Each row of a before or after table is a point. The points were changed in one or more steps. Then noise was added and the rows were shuffled. The steps act on how far a point lies along the listed directions, d1 being the first. Write out the steps. A step turns or swaps two directions, mirrors them in a line or flattens them onto one, adds a multiple of one to another, or multiplies one. Angles are multiples of 10 degrees, from the lower direction toward the higher: turns from -170 to 170, lines from 10 to 170 but not 90. Use the fewest steps. Two steps may share a direction if one is a turn and the other turns, adds or multiplies; they go together, in the order done. Otherwise the lowest direction goes first.
(in the rows, 128 means zero)

Directions:
(1): [ 91 117  91]
(2): [129 179 112]
(3): [ 90 140 163]
Before, 13 rows:
[[138 133 142]
 [ 95 141 160]
 [161  96 138]
 [104 113 171]
 [151  88 129]
 [118 134 150]
 [125  88 144]
 [133 142 102]
 [101 158 141]
 [125 123 149]
 [146 130 118]
 [134 169 169]
 [139 164 153]]
After:
[[141 145 163]
 [137 152 153]
 [169 106 198]
 [136  96 168]
 [212 195 196]
 [154 117 133]
 [124 117  85]
 [163 140 162]
 [118 166 112]
 [112 173 138]
 [114 162 177]
 [201 177 182]
 [103 113 158]]
Steps: multiply d1 by 3; turn d2 and d3 by -50 degrees

Directions:
(1): [136  92 142  90 164 166]
(2): [ 75 137 137  80 112 111]
(3): [ 91 162 140 155 149 172]
(4): [155 181 108  97 158 120]
Before:
[[176  92 129 140 135 104]
 [ 90 109 128 160 137 155]
 [147 118 136  60 128  92]
 [ 56 182 130 132  89 118]
 [124 129 131 134 156 160]
 [139 116 113 176 125 132]
 [174  73 111 121 102  75]
 [ 99 122 127 155  82  80]
 [200  66 118 152  87  88]
 [152 131  98  97 115 126]
 [172 161 111 137 124 104]]
After:
[[127 137 143 179 159 148]
 [110 109 120 144 107 160]
 [ 84 157 135 185 148 174]
 [117 186 135 211 144 182]
 [159 101 117 118 141 123]
 [153 146  99 156 135 118]
 [ 88 192 127 129 120 107]
 [100 149 118  69  88  72]
 [ 81 102 175 127 131 164]
 [115 119 133 179  94 119]
 [154 145  95 103 155 116]]
Steps: turn d1 and d2 by -20 degrees; turn d3 and d4 by 160 degrees

Directions:
(1): [135 143  82 157 127 125 111 189  91]
(2): [111  92  74 133 120 142 136  77  94]
(3): [129  90 126  74 172 163 116 157 121]
(4): [126 157  87  84 148  72 116 116 146]
(5): [198 149 101 132 133 167 129 111 155]
Before (8 x 9):
[[128 113 149 131 141 111 111 157 114]
 [143 154 154 193  83 137 124 160 117]
 [120 143  68 112 143 108  99 176  96]
 [147 142 120 160 135 140 123 173 133]
 [152 146  81 132 116 144 117 133 131]
 [119 111  76 161 115 135 126 149 101]
 [107 125 146 127 127 127 120 183  99]
 [ 91 141 134  90 106  45 128  73 156]]
After (8 x 9):
[[129 115 144 135 140 110 109 162 110]
 [ 88 119 152  56 126  61 128  63 168]
 [109 133 135 139 122 123 116 194  92]
 [123 141  44 112 154 116  88 213  77]
 [144 169 143 217  70 125 122 167 110]
 [149 152 106 173 131 135 119 188 124]
 [153 147  70 134 118 146 112 149 122]
 [121 120  60 176 111 130 121 170  87]]
Steps: multiply d1 by 1.6; add 0.5 times d4 to d3

Directions:
(1): [146  75  86 159 145 112 171 153 115 163  98 145]
(2): [ 64 171 148 161 127 126 177 124 114 130  91 120]
(3): [138 122 121 154 124 127 133  46 169 168 131 102]
(4): [124 100 191 110 147 177 146 154 148 172 136 115]
Before, 12 rows:
[[123 104 100 171 118 128 175  93 147 162 116 108]
 [112 153 166 145 113 140 142  66 145 153 112 104]
 [147 109 143 139 127 149 162  97 158 173 130 109]
 [117 138 196 147 135 190 159 102 150 190 125  92]
 [137  75  89 166 152 131 208 119 126 213  93 125]
 [108 135 133 133 130 129 126  97 140 151 124 122]
 [105 156 174 122 120 159 140 127 153 127 122 112]
 [114 155 155 128 123 137 114  88 164 137 132  87]
 [167 101 144 122 124 145 121 119 146 154 133 120]
 [166  90 124 129 114 144 128  96 164 178 141 119]
 [112 113 125 159 122 143 144  78 148 163 109 117]
 [149 114 133 101 126 136 119 249  90  95 138 173]]
After:
[[122 130 140 117 127 136 106 106 143 143 142 125]
 [120 137 158 105 112 163  85 101 146 117 148 119]
 [171  94 120 122 124 140 119 112 165 149 136 123]
 [148  97  72 155 125  97 159 218  80 116  98 179]
 [132 173 117 113  87 118  87  92 133  95 148 125]
 [156 123 168 112 117 152 104  75 157 153 146 107]
 [144 122 129 131 127 128 112  81 171 153 132  91]
 [205 114 127 104 116 157  62  94 151 138 179 115]
 [152 147 116 124 104 112 103 106 123 102 129 130]
 [129 177 167  48 120 161  72 165 108  77 176 128]
 [114 153 167  98 104 160 106 131 147 101 168 103]
 [156 150 135 101 105 135  94 102 145 104 165 119]]
Steps: mirror d1 and d3 in the line at 120 degrees; turn d2 and d4 by 110 degrees

Directions:
(1): [162 136 115 176 111  99 127 114 190 164 170 126  94 142]
(2): [157 123 186 138 168 127 147 167 144 149 122 196 148 125]
(3): [112  73 144 174 131  79  91 101  87 123 151 140 150 109]
(4): [118 106  88 147 155 108 131 108 181 112  54 136 154 125]
(5): [133 159 148 153 116 168 141  59 114 156 103 144 119  74]
(6): [111 186 152 106 123  76  93 140 155  96 129 130 122  75]
Before, 11 rows:
[[129 137 102 117  94 157 126 135 134 122 164  99 105 160]
 [123 111  93 152 109  98 118 112 159 138  99 102 146 133]
 [152 163 149 159 105 169 115  47 117 177 148 140 122  89]
 [138 185 173 106 163 188 169 138  85 163 133 164 120 138]
 [150 146 129 137 112 167 141 133 143 176 148 136 113 129]
 [151 146 144  94 120 160 142 157 144 149 114 128 123 146]
 [128 128 187  85 157 158 154 162  48 122 125 152 147 131]
 [136 103 124 162 149 123 145 149 142 133 129 147 130 140]
 [160 153 151 119 104 148 139 138 141 137 163 110 106 117]
 [136 193 139  99 104 124 111 126 150 140 145 115 100  95]
 [102 123  13 104 104 149 117  90 175  80  66  33 127 165]]
After, 11 rows:
[[108 201  69  87 117 204 166  87 118 140 104  73  91 158]
 [144 118 176 144 131 103 125 155 129 152 130 158 160 121]
 [138 196 113  99 116 131 129 122 198 138  95 115 105 104]
 [121 114 135 136 120 126 128 147  98 121 161 117 120 135]
 [128 141  94 110 137 156 142 147 185 106  82 132 136 151]
 [115 110  85 112 112 151 144  93  82 117 115  74 119 163]
 [129 156 128 158 120 155 104  32 129 151 100 141 145  72]
 [190 148 173  97 199 180 185 220 213 143  69 208 160 166]
 [126 167  99 109 108 174 140 128 148 142 105 113 120 121]
 [142 161  99 105 109 146 144 120 180 110  99  93 115 113]
 [147 174 108  67 100 184 151 154 158 139 100  88 104 158]]
Steps: flatten d1 and d6 onto the line at 60 degrees; turn d2 and d4 by -130 degrees; multiply d3 by 2
